Every row gives one point. Each copy is the shape, with its points in the same order, turned, moved and blurred by noise. Say if it was mirrored as well.

Shape (7 x 2):
0.16 -0.58
0.19 0.37
-0.11 0.00
-0.15 0.42
0.42 -0.05
0.51 -0.09
-0.16 0.24
Copy 1 (7 x 2):
-0.29 -0.50
0.51 0.09
0.02 0.10
0.30 0.38
0.31 -0.37
0.33 -0.44
0.19 0.29
Copy 1 is: only turned
Copy 2 (7 x 2):
-0.04 -0.68
0.32 0.28
-0.05 0.02
-0.05 0.39
0.42 -0.22
0.50 -0.28
-0.05 0.22
Copy 2 is: only turned
Copy 3 (7 x 2):
-0.59 -0.21
0.29 -0.04
-0.12 0.20
0.29 0.32
-0.05 -0.30
-0.03 -0.43
0.11 0.29
Copy 3 is: only turned

Shape (8 x 3):
-0.18 0.07 0.15
0.36 -0.03 -0.08
0.21 -0.09 -0.32
0.19 -0.02 0.01
0.09 -0.41 0.01
0.18 0.35 -0.03
0.00 0.18 0.06
-0.77 0.45 -0.75
Copy 1 (8 x 3):
-0.03 -0.01 0.19
0.12 0.06 -0.30
0.05 0.31 -0.28
0.08 0.02 -0.13
0.41 0.18 -0.03
-0.26 -0.05 -0.17
-0.17 0.00 0.04
-0.70 0.93 0.39
Copy 1 is: mirrored
Copy 2 (8 x 3):
0.04 -0.04 0.26
0.17 -0.24 -0.28
-0.10 -0.36 -0.25
0.12 -0.13 -0.11
-0.15 0.12 -0.24
0.30 -0.40 0.08
0.14 -0.21 0.17
-0.66 -0.85 0.66
Copy 2 is: mirrored

Shape (9 x 4):
0.31 -0.45 -0.02 -0.25
-0.01 -0.11 -0.33 0.07
0.26 0.28 0.05 0.56
-0.15 0.21 -0.27 0.08
-0.80 0.14 -0.23 0.63
0.07 -0.41 0.05 -0.06
-0.24 0.08 0.19 -0.09
0.26 0.01 0.11 0.59
0.02 0.04 0.46 0.11
Copy 1 (9 x 4):
0.31 -0.33 0.16 -0.10
0.09 0.07 -0.26 -0.16
-0.21 -0.18 -0.67 0.44
-0.14 0.32 -0.29 0.06
-0.78 0.37 -0.68 -0.31
0.00 -0.30 -0.01 -0.18
-0.38 0.04 0.10 0.09
-0.17 -0.32 -0.60 0.29
-0.42 -0.35 -0.02 0.32
Copy 1 is: only turned
Copy 2 (9 x 4):
-0.53 0.21 0.37 -0.20
-0.18 -0.26 0.18 0.01
-0.40 -0.31 -0.56 -0.04
0.11 -0.28 -0.06 -0.06
0.39 -0.38 -0.28 0.73
-0.38 0.19 0.22 0.05
0.09 0.25 -0.11 -0.02
-0.54 -0.19 -0.44 0.12
-0.24 0.35 -0.37 -0.02
Copy 2 is: mirrored
Copy 3 (9 x 4):
0.45 0.03 0.44 0.03
0.20 0.06 0.11 -0.30
-0.13 -0.66 0.23 -0.37
-0.18 -0.02 -0.07 -0.23
0.08 -0.26 -0.80 -0.45
0.46 -0.08 0.22 0.04
0.08 -0.12 -0.13 0.26
0.10 -0.71 0.23 -0.29
0.18 -0.51 0.04 0.32
Copy 3 is: mirrored
Copy 4 (9 x 4):
0.27 -0.24 0.52 -0.09
0.23 -0.28 -0.11 0.07
0.19 0.50 -0.13 0.33
-0.07 -0.10 -0.31 0.18
0.03 0.09 -0.92 -0.33
0.22 -0.20 0.30 -0.26
-0.28 -0.06 0.00 -0.22
0.38 0.43 0.01 0.12
-0.18 0.33 0.18 -0.20
Copy 4 is: mirrored

Shape (7 x 4):
0.32 0.29 0.22 0.07
-0.27 0.24 0.19 -0.22
0.06 0.08 0.33 -0.02
-0.19 0.24 -0.25 0.04
0.22 0.06 0.22 0.43
0.08 -0.58 -0.20 -0.51
-0.20 -0.81 0.06 0.05
Copy 1 (7 x 4):
0.36 0.06 0.21 0.02
-0.12 -0.09 0.31 -0.48
0.07 -0.08 0.35 0.00
0.07 0.01 -0.23 -0.34
0.09 0.30 0.02 0.26
-0.12 -0.94 -0.02 0.12
-0.64 -0.39 -0.20 0.45
Copy 1 is: only turned
Copy 2 (7 x 4):
0.11 -0.13 0.39 -0.13
-0.25 -0.12 -0.07 -0.37
0.03 0.07 0.16 -0.32
-0.39 -0.13 0.03 0.07
-0.03 0.27 0.54 0.00
0.30 0.23 -0.60 0.25
-0.13 0.77 -0.27 0.11
Copy 2 is: mirrored
Copy 3 (7 x 4):
-0.21 -0.15 -0.05 -0.24
0.15 0.23 0.31 0.07
0.12 -0.05 0.11 -0.23
0.05 0.15 -0.09 0.38
0.05 -0.09 -0.36 -0.31
0.56 -0.64 0.27 0.41
0.98 -0.35 -0.09 0.08
Copy 3 is: only turned
Copy 4 (7 x 4):
-0.13 0.36 0.19 0.37
-0.42 0.01 0.38 -0.09
-0.24 0.04 0.28 0.36
-0.07 0.07 -0.05 -0.26
-0.18 0.14 -0.15 0.56
0.39 -0.48 0.57 0.01
0.04 -0.84 0.13 0.31
Copy 4 is: only turned

Shape (9 x 6):
-0.01 0.60 0.24 -0.12 -0.20 0.30
0.27 0.06 0.36 -0.47 0.27 -0.13
-0.48 0.35 0.36 0.28 -0.11 0.30
0.18 0.04 0.39 0.27 -0.35 0.26
0.22 0.46 0.01 -0.32 -0.23 -0.42
0.19 -0.05 -0.04 -0.24 0.54 -0.02
0.28 0.04 0.37 0.25 -0.09 -0.55
0.33 0.10 0.11 0.46 0.29 -0.46
-0.35 0.12 -0.33 0.20 0.00 0.32
Copy 1 (9 x 6):
0.00 -0.23 0.35 -0.08 -0.59 -0.06
0.41 0.05 0.51 -0.49 0.05 0.06
-0.15 -0.16 0.10 -0.06 -0.57 -0.69
0.23 -0.72 0.12 -0.09 -0.24 -0.33
0.25 0.08 0.38 0.24 -0.06 0.24
0.03 0.06 0.18 -0.68 0.24 0.03
0.30 -0.31 0.40 0.13 0.42 -0.30
-0.18 -0.29 0.40 -0.01 0.62 -0.26
-0.36 -0.13 -0.40 -0.16 -0.27 -0.25
Copy 1 is: only turned
Copy 2 (9 x 6):
-0.10 0.66 0.15 0.20 -0.03 0.01
0.06 0.37 -0.43 0.13 0.61 -0.17
-0.12 0.09 0.25 0.21 -0.11 0.48
0.43 0.12 0.27 0.20 -0.09 -0.19
0.08 0.62 -0.37 -0.36 0.12 -0.17
-0.30 -0.12 -0.32 0.10 0.61 -0.33
0.53 0.02 -0.10 -0.40 0.30 -0.07
0.18 -0.22 0.08 -0.56 0.44 -0.21
-0.48 -0.13 0.03 0.15 -0.30 -0.03
Copy 2 is: only turned

Shape (10 x 6):
0.53 0.10 -0.05 -0.54 -0.41 -0.46
0.22 -0.12 0.13 -0.40 0.08 -0.14
0.13 -0.72 -0.28 -0.17 0.08 -0.37
-0.15 -0.06 0.29 0.22 0.09 -0.35
-0.21 -0.33 -0.47 0.20 0.24 -0.09
-0.17 0.30 -0.29 0.26 -0.52 -0.26
0.19 0.35 0.21 -0.49 -0.19 0.42
-0.31 -0.32 0.11 0.24 0.01 0.29
0.57 0.09 0.21 0.16 -0.43 -0.31
-0.43 0.14 0.09 -0.23 -0.20 0.29
Copy 1 (10 x 6):
0.39 0.51 -0.37 -0.25 0.31 0.28
0.16 0.14 -0.09 0.26 0.23 0.41
0.50 -0.20 0.30 -0.03 -0.17 0.48
-0.35 0.07 0.37 0.06 0.07 0.13
0.08 -0.66 0.32 -0.03 0.12 0.18
-0.13 -0.12 -0.06 -0.40 0.28 -0.45
-0.05 0.16 -0.65 0.51 0.44 0.03
-0.23 -0.41 0.12 0.44 -0.16 -0.07
-0.23 0.37 -0.34 -0.36 -0.08 0.22
-0.03 -0.11 -0.10 0.54 0.33 -0.35
Copy 1 is: mirrored
Copy 2 (10 x 6):
0.15 0.43 0.07 -0.27 0.44 -0.05
0.40 0.03 -0.32 -0.07 0.08 -0.04
0.53 0.34 -0.24 0.64 0.07 -0.25
-0.10 -0.31 -0.45 0.38 0.08 0.03
0.29 0.02 -0.11 0.74 -0.41 0.12
-0.35 -0.12 0.40 0.33 0.02 0.20
0.35 -0.34 0.09 -0.59 -0.14 0.01
0.25 -0.58 -0.14 0.45 -0.31 -0.21
-0.36 0.16 -0.09 -0.11 0.15 -0.38
0.35 -0.63 0.17 0.04 -0.07 0.19
Copy 2 is: mirrored
Copy 3 (10 x 6):
0.07 -0.07 0.63 0.60 0.28 -0.02
0.47 -0.18 0.26 0.29 -0.05 0.11
0.46 0.29 -0.16 0.72 -0.32 0.07
0.03 -0.46 -0.18 0.21 -0.39 0.04
0.18 0.37 -0.29 0.11 -0.51 0.18
-0.54 0.07 -0.02 -0.01 -0.04 -0.16
0.46 -0.20 0.53 -0.32 0.27 -0.18
0.37 -0.08 -0.38 -0.14 -0.40 -0.28
-0.15 -0.30 0.51 0.40 -0.24 -0.42
0.27 -0.13 -0.17 -0.37 0.21 -0.11
Copy 3 is: only turned
